Rows are points. Examples show where two turns around zero, p and q, send a point. Write where each new point lands after one turn and then the other. Backwards means that the second turn is done in reverse. Each puzzle has new turns, and all numbers are rounded.

Turn p:
[-1.9 -3.5] => [-2.2 -3.4]
[1.1 5.5] => [1.5 5.4]
[ 0.9 -2.0] => [ 0.8 -2.1]
Turn q:
[2.5 2.1] => [0.1 3.3]
[ 2.5 -3.1] => [ 4.0 -0.2]
[-4.9  0.9] => [-3.9 -3.1]
Where do these land?
q, then p: [0.8 1.6] => [-0.5  1.7]
p, then q backwards: [-3.1  1.9] => [-0.4  3.6]
p, then q backwards: [-4.0 -5.2] => [-6.6  0.0]
q, then p backwards: [ 3.5 -0.8] => [2.8 2.3]
p, then q: [2.8 2.5] => [0.3 3.7]

Turn p:
[ 5.3 -3.8] => [4.5 4.8]
[-2.6  0.5] => [-0.8 -2.5]
[-0.9  3.7] => [-3.8 -0.4]
[-1.8 -0.4] => [ 0.2 -1.8]
Turn q:
[-3.7  3.2] => [-2.4  4.3]
[ 0.5 -3.0] => [-0.6 -3.0]
[-4.2 -1.5] => [-4.5  0.0]
[ 5.1 -0.2] => [ 4.7 -1.9]
[2.3 1.4] => [2.6 0.5]
Where do these land?
q, then p: [-0.7  2.2] => [-2.3  0.4]
p, then q backwards: [-4.1 -2.4] => [ 3.2 -3.5]
p, then q: [4.8 0.2] => [2.0 4.4]

Turn p:
[-0.5 -0.2 -3.0] => [ 0.2 -3.0 -0.1]
[ 3.1 -4.4  6.2] => [4.1 6.5 3.0]
[-3.2  2.1 -2.0] => [-3.5 -2.6 -0.3]
[ 0.6  2.5 -1.2] => [-0.8 -0.9 -2.6]
Turn q:
[ 0.6 -1.1 -4.3] => [ 2.8 -0.9 -3.4]
[ 4.7  3.0 -0.8] => [3.8 4.0 1.1]
[-4.5  4.1  2.9] => [-6.1  2.9  0.0]
[ 1.1 -2.2  5.3] => [-1.1 -1.9  5.4]
[-0.6 -0.5 -3.2] => [ 1.1 -0.6 -3.0]
[-1.3 -3.3  0.2] => [-0.5 -3.5 -0.1]
Where do these land?
p, then q: [-2.2 -6.0  0.8] => [-1.5  0.2  6.3]
p, then q: [-3.0  2.4  2.6] => [-4.1  0.9 -1.9]
p, then q backwards: [ 2.3 -3.0 -1.1] => [ 3.5 -1.6 -1.0]
p, then q: [ 2.3 -1.7  2.3] => [1.3 3.2 1.3]
q, then p: [-2.3  4.2 -0.9] => [-3.6 -2.6 -2.0]
p, then q: [ 2.9  4.1 -3.6] => [ 3.6 -2.3 -4.5]

Turn p:
[-1.7  4.6 -2.1  0.1] => [-2.5  2.2 -2.0  3.7]
[-2.3 -4.8 -2.5  3.9] => [ 1.2 -4.3  4.8  2.6]
[ 0.8  0.6  4.6 -3.3] => [-1.0  2.6 -0.8 -5.0]
[ 1.3 -2.4 -2.7 -1.0] => [ 0.8 -3.7 -1.2  0.0]
[ 5.5 -3.8  1.5 -1.7] => [ 4.3 -2.4 -1.7 -4.8]
[-3.5  3.5  0.9  4.9] => [-0.7  4.3  3.3  4.4]
[-0.1  2.3  0.3 -2.9] => [-2.2  1.3 -2.5 -1.0]
Turn q:
[ 2.9  0.1  0.9 -1.7] => [-0.8  1.1  0.1 -3.2]
[2.5 0.7 1.7 2.3] => [ 3.1  1.3 -0.4 -1.9]
[-5.6  0.7  2.2 -0.5] => [-1.1  2.3  1.7  5.2]
[-2.7 -3.0  3.4  0.8] => [1.2 0.9 4.6 2.2]
[ 2.9  1.6 -8.2 -0.9] => [-2.4 -5.6 -6.1 -2.3]
Where do these land?
q, then p backwards: [-2.3  1.4  4.3 -0.4] => [-1.3  3.3  1.9  3.1]
q, then p: [ 2.1  0.7 -1.1 -3.2] => [-3.9 -1.1 -0.2  0.0]
q, then p backwards: [-0.4 -1.6  4.5 -0.3] => [-1.5  0.0  3.4  3.1]
p, then q backwards: [-2.0 -4.3 -8.1 -1.2] => [-3.6 -3.8 -7.9  0.6]
q, then p: [6.4 2.6 0.1 4.6] => [ 1.2 -3.0 -7.5 -1.3]
q, then p: [-3.2 -0.1 -0.7 -0.8] => [0.5 0.6 2.8 1.6]
q, then p: [-0.7  1.2  1.1  1.4] => [ 1.4  0.9 -1.0  1.1]

Turn p:
[ 4.4 -0.6  0.3 -1.2] => [ 3.1 -2.7 -2.1  0.2]
[-2.0 -1.8 -0.9 -1.0] => [-1.0 -0.5  2.3 -1.7]
[ 4.8 -3.7 -3.7  0.7] => [-0.3 -6.9 -1.7  0.1]
[-2.3 -1.3  2.4  6.2] => [-2.8  1.1  2.8  5.9]
[ 1.4 -1.4 -0.6 -2.8] => [ 1.9 -1.9  0.1 -2.2]
[-0.5  3.0 -1.0  0.1] => [-1.2  2.0 -2.1 -0.7]
[-5.9  5.9  3.4 -2.0] => [ 0.1  9.0  0.8 -1.7]
Turn q:
[-0.5  1.4 -1.6 -2.3] => [-3.0 -0.2 -0.8  0.5]
[ 5.4  2.5 -1.0  2.3] => [ 1.4  5.9 -2.0  1.1]
[-4.4 -0.7  1.0  1.3] => [ 1.2 -4.0  1.6  1.6]
[-5.4 -2.2  4.8 -2.3] => [-0.6 -5.2  5.7 -1.4]
[ 4.8 -1.0 -3.2  1.0] => [ 1.0  3.5 -4.4 -1.7]
Where do these land?
q, then p backwards: [1.7 1.1 1.4 2.1] => [-0.6  0.9  3.0 -0.4]
q, then p: [ 5.7 -3.1  1.4 -1.9] => [ 3.0  2.7 -2.7 -4.9]
p, then q: [-3.7 -0.5 -4.2  3.6] => [-0.3 -5.9  2.3  2.2]
p, then q: [-3.5 -2.2  2.5 -2.4] => [-0.8  2.5  4.7 -0.7]
p, then q backwards: [-1.3  1.4 -4.0  3.2] => [-0.4  2.0 -2.9 -4.2]
q, then p: [ 1.1  3.4  3.0 -4.6] => [0.3 6.1 2.4 0.5]
